Each row is a point. Each copy is the shape, with its points in the same order, stretched, turned, moved and blurred by noise. Is it also mirrored, or only turned?
In the rows, 128 means zero.

Shape, 6 rows:
[[215  81]
 [ 77 128]
 [147 135]
 [147 100]
 [126  99]
 [168 131]]
Copy 1:
[[ 38  46]
 [188 178]
 [ 99 131]
 [119 108]
 [143 126]
 [ 79 116]]
Copy 1 is: mirrored
Copy 2 (6 x 2):
[[179 163]
 [ 91  95]
 [119 146]
 [141 128]
 [130 113]
 [130 157]]
Copy 2 is: only turned
Copy 3 (6 x 2):
[[ 17  73]
 [174 171]
 [128 107]
 [ 89 126]
 [102 141]
 [111  91]]
Copy 3 is: only turned

Shape:
[[ 84 181  79]
 [129 154 141]
 [162 141 112]
 [ 78 100 180]
 [120  73 115]
 [142 105 189]]
Copy 1 (6 x 3):
[[ 99 190  62]
 [164 156 121]
 [130 163 165]
 [184  69  85]
 [109  75 141]
 [204  92 154]]
Copy 1 is: mirrored
Copy 2:
[[ 86 198 184]
 [127 147 179]
 [146 163 158]
 [ 75  91 156]
 [102 130 107]
 [130  92 156]]
Copy 2 is: only turned
Copy 3, 6 rows:
[[190 106 124]
 [136 135 141]
 [162 175 132]
 [ 70  91 103]
 [117 145  75]
 [ 79 145 129]]
Copy 3 is: mirrored
Copy 4 (6 x 3):
[[184 162  67]
 [147 125 155]
 [120 176 149]
 [126  18 146]
 [ 81 102 109]
 [105  66 206]]
Copy 4 is: mirrored

Shape:
[[149 186 186 178]
 [ 98  85 107  98]
 [ 55 161 130 130]
 [144  87  54  87]
 [102 135 133 167]
 [134 138 165 158]
 [154 101 101  60]
 [ 63 141 113 135]
 [137 189 154 175]]
Copy 1:
[[134 205 137 184]
 [116  93 134  71]
 [ 50  82 147 125]
 [139  72  67  71]
 [100 154  96 110]
 [136 191 135 148]
 [154  92 143 116]
 [ 55  84 116 108]
 [116 174 104 166]]
Copy 1 is: mirrored
Copy 2 (9 x 4):
[[108 178 146 127]
 [142  71  97  94]
 [ 57  98 110  61]
 [165  24 159 145]
 [ 86 103 109 133]
 [131 148 113 127]
 [203  90 162  99]
 [ 78  65 113  79]
 [ 85 143 166 126]]
Copy 2 is: mirrored

Shape (14 x 8):
[[143  39  93 124 143 153 186 122]
 [130  46 135 149 131 114 111  71]
 [154 165 184 132 142 123  95 119]
 [ 49 163  87 106  99 109  96 146]
 [145 142 100  83 138 104 117 111]
 [ 73 113 110  66 173 179  88 128]
 [ 65 121  96  85  97 113 201 127]
 [136 169 171 138 115 101 100 118]
 [123 140 109 142 139 129  90 149]
 [ 77  96 136 105 130 135  97 159]
 [131  36 162 161 133 157 125  42]
 [157 153 123  86  83 138 140 134]
 [156 172 137  99 150 239 160 146]
 [131 124 160 163  93 143  86 151]]
Copy 1 (14 x 8):
[[ 60 102 116 160  38 116 143  84]
 [ 45 144 101 141 110 125 107  80]
 [161 136 138 145 193 152 144 121]
 [160  93 125  56 112 118  90 204]
 [181 131 134 104 130  96 116 101]
 [130  19 135  47 145 137 160 127]
 [162 109  77 113  34 131 122 171]
 [164 154 128 141 172 150 116 143]
 [116 109 160 110 140 114 122 144]
 [115  91 140  62 119 162 138 157]
 [ 14 108  75 183 118 147 115  71]
 [207 113 138 139 113 149  93 124]
 [165   7 152 184 146 154 168 123]
 [106 117 156 141 145 172 100 155]]
Copy 1 is: only turned
Copy 2 (14 x 8):
[[135 137  73 153 166 190 112 210]
 [124 132 117 162 154 207 138 102]
 [101 159 154 140  75  83 108  86]
 [128  98 162  28 154 121 131  70]
 [ 80  87  96 104  85 153 120 120]
 [ 53 155 156  98 174 107 169 126]
 [167  40  91 112 209 126 117 148]
 [119 125 149 124  82 105  96  71]
 [113 164 133  79  98 135  99 102]
 [103 154 189 101 172 108 110 120]
 [143 166 129 213 181 196 170 132]
 [123  68 155  90  94 104 119 164]
 [ 96 177 123 131 114  51 154 215]
 [150 173 199  95 105 118 102 104]]
Copy 2 is: mirrored

Shape, 12 rows:
[[144 143 105 127 121  88 112 115 179]
 [ 97 116 185 108 127 216 213 151  90]
 [144 125  82 151 124  73 140 116 150]
 [127  61 166  80 125 168 121  84 105]
 [221 112 108 159 101  89 124  93 189]
 [184 145  66 170 170 135  99 132 178]
 [109 135 148 127 179 156 225 107 102]
 [175 174 105 122 142  99 139 159 186]
 [ 94 155 120 161 115 171 176 111 133]
 [166 102 178 120 112 139 107 118  55]
 [109 144 200 130 152 176 146  77 118]
 [176 181  69 117 126 134 140  86 153]]
Copy 1, 12 rows:
[[140 128  89  94  84 139 133 164 176]
 [ 85  61 130 214 143  78 129 158  64]
 [147  85  91  83  99 119 130 142 193]
 [ 93 101 129 168 172 158 174 199 125]
 [129 139  35 102  89 114 191 143 214]
 [127 139  64  48 111  98 150 138 144]
 [140  57 135 154 131  47 125 185 121]
 [139 131  87  95  50 107 146 152 136]
 [106  96 113 143 130  68  89 146 146]
 [151 108 111 177 165 136 182 115 137]
 [145 131 106 187 156  83 127 190 128]
 [118 147 142  74  91  87 148 165 187]]
Copy 1 is: only turned
Copy 2:
[[158 173 171 161 114 134 131 148 143]
 [ 78  13 104 131 177  75 135 149  99]
 [124 212 160 138 111 130 156 129 109]
 [ 93  45  99 160  70 162  47  92 103]
 [126 222 147 205  64  82  99 100 122]
 [155 238 116 113  62  80 189 133 185]
 [ 94  84 148 133 137 119 211  99  92]
 [181 176 151 169 131 102 181 169 132]
 [103 115 174 101 167  61 158 141 146]
 [119 102  39 166 137 130  81  47 120]
 [109  47 153 170 152 128 147  94 156]
 [194 162 177  99  88  67 149 121 124]]
Copy 2 is: mirrored

Shape (16 x 11):
[[181 122 107 217 187 167  58 189 187 127 180]
 [124  81  89 172 133 100  86 116 119 150 108]
 [ 94 111 150 132 101  49 134 120 145 110 148]
 [ 98 181 149 109 117 124 195 174 111 116 111]
 [130 115 141 146  90  99  93  68 119 134 141]
 [119 107  78 179 123 121 104  55 180 159  80]
 [139 109  79 127  92 100  73 111 149 163 154]
 [101 134 167 130 136  82  86 119 133 148 150]
 [ 87 152 162 105  99 118 155 160 154  75  90]
 [114 181  71 123 161 132 124 163 149 110  59]
 [107 132 115 141 139  93 120 106 126 101 174]
 [ 87  98 114 112 130 102 109  69 151 157 132]
 [125  97  96 148 147 114 114  91 171 140 128]
 [143 134 110 168 129  77 107 104 168 156 130]
 [ 70 138  85 172  91 121 108 124 150 161 110]
 [113 161 114 123 136 150 181 208 151 127  69]]
Copy 1, 16 rows:
[[139  72  80 146 195 225 144  50  38  67 139]
 [103 117 141  90 121 130  98  83  93 165 103]
 [113 184  83 111 138  82 140 102 111 151 158]
 [ 91 133  70 127  98  70 157 133 183  78 138]
 [154 160 131  80 144 126  72 123 124 155 112]
 [153 119 169 121  95 124 110  83 117 197  69]
 [122 162 154 126 122 178 101  84 113 139 146]
 [149 135 104  97 196 100 135 105 135 156 151]
 [ 91 168  62 120 103  78 193 128 168 110 125]
 [ 81 135 146 134  93  84 189  95 156 107  98]
 [100 169 120 131 159 110 104 115 100 135 133]
 [131 145 165 132 145 116 117 123 135 225 114]
 [127 125 148 142 130 132 125 107  80 190 106]
 [157 134 133 121 132 114 129  72  86 139 134]
 [119 145 104 124 105 135 120  62 187 121 113]
 [ 80  94  78 142  69 102 199 106 162  86 132]]
Copy 1 is: mirrored
Copy 2 (16 x 11):
[[137  27 215  97  72 129  98 112 106 120 128]
 [ 91  83 122 120 127 141 110 170 145 177 124]
 [ 89 160 103 100 137 111  75 128 125 182 209]
 [190 183 140 156 146 102 129  58 133  86 139]
 [ 92 105  41  80 110 124 119 149 130 160 169]
 [ 75  52  81 167 134 228 117 136 129 161 129]
 [ 39  74  84  83 120 135  57 163 121 145 103]
 [157 107  77  71 115 114  58 142 137 148 172]
 [158 181 122 192  87 116  80  57 129 104 202]
 [137  96 163 199 127 194  88  85 156  42 118]
 [ 98 132 129  50 110 144 108 115 146 141 172]
 [101 109  75  84 108 186  73 151 128 170 131]
 [ 82  93 125 116 110 190 109 138 110 157 136]
 [ 81  70  97 120 166 162  97 144 111 145 154]
 [122  74  99 146 147 149  60  92 173 158 118]
 [184 146 187 232 138 130 111  60 119  77 105]]
Copy 2 is: only turned
Copy 3, 16 rows:
[[135 222 108   7 132 168  79 106 109 194 239]
 [150 165  99  73 138  73  87 154 118 141 101]
 [152 101 128 183  98 107  54  87  91 116 100]
 [ 93 120 164 233  86 139 104 141 188 119 132]
 [115  81  93 131 159 105  86 112  88 110  93]
 [ 88 127  75 104 141  80 136 180  61 187 125]
 [128 125 127  67 129  99  91  78  96 137  83]
 [130 113 113 137 101  89  70  71 115  84 133]
 [122 108 153 248 125 105 117 123 149 149 134]
 [ 89 169 113 169  84  66 139 142 189 207 139]
 [139  83 111 121  96 123  60  96 117 153 117]
 [140  76 108 104 106  77 116 122  87 129 103]
 [139 123  90  85 110 107 120 139  82 173 136]
 [ 98 151  86 123 100 111  86 104  78 150 132]
 [ 81 130 160 130 134  86  77 149 108 148 114]
 [102 191 164 197  94 123 144 173 190 164 161]]
Copy 3 is: only turned

Shape, 17 rows:
[[105  80  84 121 158  79  72 111 101 122  98 164]
 [ 83  54 159 111 115 152  80 129 108 124 138 108]
 [116 176 135 170 136 118 103  76  66 113 121  51]
 [138 119  97 108 145 160 152  65 160 130 157 112]
 [154 134 123  92 187 150 158 117 134 133  91  70]
 [104 139 128 148 127 126 142 143 117 131  87 132]
 [144 156 116 112 124 142 101 134 153 148 121  81]
 [212 159 139 117 158 125 125  77 104  85  49 112]
 [130 126 142 126 152 180  87 101 114 124 107 161]
 [112 146 173  76 122 103 135 126 126 157 119 109]
 [117 162 121 136 131 137 142 155  72 143 149 130]
 [150 146 144 100 177 157  80 143 164  89 122 144]
 [ 94 146 153 181 133 159  59  96 145 204 135 153]
 [142 129 155 137 159 196 145  76 146 115 139  94]
 [120 146 139 126 126 134  94 135 104 146 152 128]
 [141 116  92 115 144 134 122 143 112 125 146 148]
 [149  97 178 127 141  82  83  88 160 161 122  92]]
Copy 1, 17 rows:
[[118  66 148  94 109 120  88 129  93 126  71 129]
 [ 97  71  99 106 105 121 170 148  75 106 163 141]
 [ 45  99 208 142 139 117 143 162 233 124 138 143]
 [162 130 127 132  77 138 194 157 136 176 130  90]
 [152 108  94 134  62  41 139 156 173 150 128 112]
 [ 87 122 118 152 133  91 130 133 126 108 103 131]
 [116 140 132 122 118  68 119 135 132 140 163  86]
 [173  67 171 175 123  71  81 200 223 134 160 146]
 [135  44 117 134 152 101 159 149 156 105 130  78]
 [147 151 125  75 127 104 148 145 143 132 128 144]
 [ 93 103 114 114 134 131 126  74 166 102 103 128]
 [142  46  56 117 159 105 127 152 137 167 160  81]
 [ 59 119 137 102 171 117 170 165 153  79 105   7]
 [121  89 103 161  95 121 200 192 184 141 166  94]
 [ 97 101 118  92 153 126 132 115 152 120 123 104]
 [132  92 101 115 101 124 108  96 124 134 114 116]
 [108 144 129  80 102 121 119 222 147 142 154 119]]
Copy 1 is: mirrored
Copy 2:
[[106 103 184 180 143 155  48  99 166 159  90 190]
 [160 135 130 132 132  53  98 121 114 150  43 158]
 [118 102  91 216 152 155 143 103  55 100  74 163]
 [206  74 102 156  86 117 156 123 171 139 139 134]
 [166  69 147 164 116  97 110 160 120  27 134 161]
 [ 62 125 142 152 128 119 100 118  97 117 140 151]
 [166 144 154 168 119 127 128 131 141  85 120 122]
 [143  42 114 138 124 214  73  95  87  35 130 171]
 [119 111 104 132 100 138  79 132 155 120  70 131]
 [164 130 123 136 185  96  90 159 122 106 170 122]
 [ 80 141 161 152 142 137 145 183  87 145 122 136]
 [164  81 156 125 127 146  68 135 176  84  80  49]
 [ 91 197  83 162 145 120 136 113 205 144  70 125]
 [178  68  67 134  95  95 161 123 130  86  90 117]
 [133 150 143 148 149 134 126 152 126 146  95 117]
 [131 112 188 139 114 146 123 151 137 147 110 143]
 [195 109 118 147 211 118 118  84 163  82 112 156]]
Copy 2 is: only turned

Shape (16 x 12):
[[185  92 160 127 182 188 165 135 113 134  96 138]
 [ 89 113 142  87 151 120 130 151 139 144 112  82]
 [175 106 172 149 183 182 149 108 101 132 139 118]
 [146  85 139 179 124 169 144 121 112 118 140 110]
 [114 125 158  90 111 151 151 132 159 188 161  95]
 [171 108 155 128 179 164 145  94 158 117 103 157]
 [186 161  74 119 157 181  49 164 102  89 125 135]
 [109 141  96 103  91  70 118 199 128 145 148 143]
 [190 191  77 156 131 161 123 149  97  81  97 132]
 [138 110 167 135 134 133 134 111 107 193 112 110]
 [120 168  81 157 158 185  60 138  94 100 117 163]
 [156 134  40 155 139 149  84 149 109 139 130 129]
 [179 114 119  90 128 133 149  74  83  76 113 127]
 [188 125 169 154 182 121 147 128 157 138 129 102]
 [114 117 123 113  99 110 136 167 171 175 114  92]
 [121 117 120 131 167 143 171 124 123 162 144 114]]
Copy 1 (16 x 12):
[[110 128 139 116 105 151 121 210 131   7 104 106]
 [121 115 158 136 123 125  79 116 103 127 109 171]
 [117 133 122 118 130 105  93 189 144  31 122 101]
 [113 154 122 175 165 103 128 163 135  72 126  99]
 [103 125 128 136 163 124  87 162  73 102 181 167]
 [148 162 107  88 119 166 123 188 142  36 112  96]
 [ 95 127 118  44 109  85 205 132 138 132 101 120]
 [ 98 118  95 155 126 118 147 109 121 200 145 190]
 [116 138 111  96  59  82 176 147 125 150 146  89]
 [113 129 150 156 140 108  78 198 141 107 142 146]
 [ 87 142  84  61 116  93 170 168 132 152  65  94]
 [ 67 170 131  99 132 108 178 138 157 173 130 122]
 [166  81 112 113 106 138 118 146 153  88 147  61]
 [140 182 124 135 110 100 100 152 149  64 158 164]
 [117 154 158 170 136 127 113 132 101 153 160 188]
 [ 75 155 125 127 126 142  73 155 125 103 136 126]]
Copy 1 is: mirrored
Copy 2:
[[200 107 167 137 126 121 177  94 141  96 153 217]
 [112  76 137 137 119 180 155 111 160 153 105 112]
 [161 140 186  87 149 127 187  82 133 109 158 187]
 [140 164 147 115 145 143 179  94 106 104 186 136]
 [ 89 107 137  92  89 171 187 147  94 135  79 129]
 [169 111 166  79 113 108 155  82 151  69 143 160]
 [136 100 132 127 146  44 109 191 163 182 240 185]
 [138 133  83 163 118 114  68 158 108 188  92 101]
 [140 134 108 121 198  87  65 151 156 105 213 196]
 [116 131 160 128 148 116 197 112 123 103  90 138]
 [ 65 145 118 133 123  45 112 136 169 146 242 154]
 [119 101 129 175 146  54  95 166  97 153 215 137]
 [178 147 219 108 161 151 105 139 168  83 158 150]
 [185  96 134  57 164 126 149  66 110 115 111 151]
 [117  82 102 143 126 152 155 141 106 133  93 100]
 [127  96 153 129 116 155 140  87  97 120 134 147]]
Copy 2 is: mirrored

Shape (15 x 12):
[[128 137  87 140 146 198 123 113  88  95  88  85]
 [144 114 172 131 104  94 129 132 129 154 132 162]
 [137  99  53 136 155 174 132 118 133 102  83 105]
 [ 81  86 106  82 155 175 165 137  78 151 181 128]
 [ 89 180 132 162 145  92 115 104 151  74  74 150]
 [117 139 127 151 184 166  75  84 144  93  58  94]
 [138 131 163 137 106 136 159 152 167 122 138 145]
 [105  82 125  80 141 148 161 194 126 112 160 115]
 [155 127  84 105 137 175  88  80 130  66  98 109]
 [ 99 147 142 144 110  83 121 114 165 145 139 107]
 [126 118 105  97 162 127 138 171  88 137 146 110]
 [ 98 164 135 153  97 124  77 125 147 107  81 124]
 [104 141 131 113 122 124 117 152 157 159 123 166]
 [144 102 133 181 108 132  83 129 151  98 137 154]
 [ 96  68 136  92 111 123 163 159 111 134 127 131]]
Copy 1, 15 rows:
[[141 204 106  94 168 133  82 143 148 116 111 129]
 [140  63 147 146 115 135 121 119 141 131 123 126]
 [151 199 120  83 192 141 108 130 128 108 121 104]
 [187 144  77 106 101 128 148 140 102 144 146 174]
 [137 164 170 145 134  97  71 166 172 131 163  86]
 [152 197 151 103 155 120  69 122 156  69 130 112]
 [126 104 145 135 155  96 106 148 109 128 125 132]
 [164 113  83 117 161 103 126 119 106 142 161 155]
 [122 180 115  98 186 165  91 155 153  81 140 127]
 [133  95 153 143 117  87 146 134 182 141 141 146]
 [151 128  84 115 127 123 124  96 130 149 155 142]
 [135 138 160 101 150 107  62 162 182 117 134 112]
 [140 112 147  84 114  98  99 140 114 121 150 105]
 [150 109 188 122 165 153 105 133 147 128 138 155]
 [178  89  93 129 140 123 134 131 121 141 131 135]]
Copy 1 is: only turned
Copy 2 (15 x 12):
[[ 58 166 108 165 100  72 168 195 100 109  88 105]
 [172 122 156 118 168 143 109 111 135  78 129 124]
 [ 70 146 126 183  99 102 187 135 151 104  91 152]
 [140 169 132 167 123 111  57 196 138 138  50 204]
 [131  35  73 103 126 128 214 145 112 150  94  86]
 [122 124  22 148  91  81 205 149  92 109  97  89]
 [141 100 145 119 155  83 111 100 151 100 112 100]
 [106 122 121 184 162 103  38 156 168 155 105 162]
 [114 134 120 201 125  52 205 142  63 116 132 119]
 [159  80  99  84  64 130 111 104 121 128 150 135]
 [ 97 169 128 166 144 142  80 159 138 176 119 151]
 [151  83  82 133 110  98 173 169 121  99 163  73]
 [188 123 113 152 141 120 132 117 189 130 140 135]
 [175  76 155 165 114 146 166 125 125  59 126  88]
 [127 116 143 152 157 117  65 176 171  93 100 178]]
Copy 2 is: only turned
Copy 3, 15 rows:
[[106  60 148 124 206 111 183  89 159 130  78  98]
 [129 128 138 147 120 115 132 155  89 111 154 142]
 [136  95 108 114 241  93 158 113 187  99  99  98]
 [128  75  49 171 136 185 173  96 173  47  97 149]
 [117  95 176  97 170  51 162 133 117 130 149 213]
 [148  57 192 108 209 108 127 126 175 168  87 153]
 [106 165 136 144 152 107 135 118  93 127 151 137]
 [ 95 141  47 127 178 178 131 117 155 120 116 156]
 [ 77 105 157 110 180 101 149 131 211 133  86  92]
 [155 119 137 119  85  97 157 139 124 148 163 172]
 [111 105  71 120 160 158 169 134 121 128  79 145]
 [118 105 195 122 169 105 185 151 145 165 161 163]
 [155 149 145 145 159 133 175 164 125 110 129 176]
 [103 118 123 179 178  65 114 158 138 164 162 136]
 [128 106  71 119 161 163 139 123 151  80 155 138]]
Copy 3 is: only turned
Copy 4 (15 x 12):
[[ 88  42 111  91 100 111 127 144 103  71  93 163]
 [141 202 110 146 144 133 143 129 119 169 111 122]
 [ 80  45 159  71 123 159 141 173 115  96  73 147]
 [206 140 136 146 129 147 146  41 171  79  57 168]
 [ 68  98 155  58 102 155 102 147  69 111 176  94]
 [ 80  78 138   7  70  95 145 172 102 123 115 137]
 [156 175 151 157 141 131 117 151 113 108 111 121]
 [144 165 167 153 143 168 126 100 173  66  95 159]
 [105  62 119  24  99 145 137 179 111 105 125 192]
 [114 118 146 129 139 107 136 126 150 167 159  82]
 [119 134 105 158 127 163 131  88 167  88  96 131]
 [ 53 120 138  84 159 102 142 152 101 118 181 116]
 [126 181 144 112 191 153 174 117 135 112 134 101]
 [109 128 137  63 176  93 105 134 139 155  94 135]
 [124 172 155 168 141 167 146  96 138 114 109 170]]
Copy 4 is: only turned
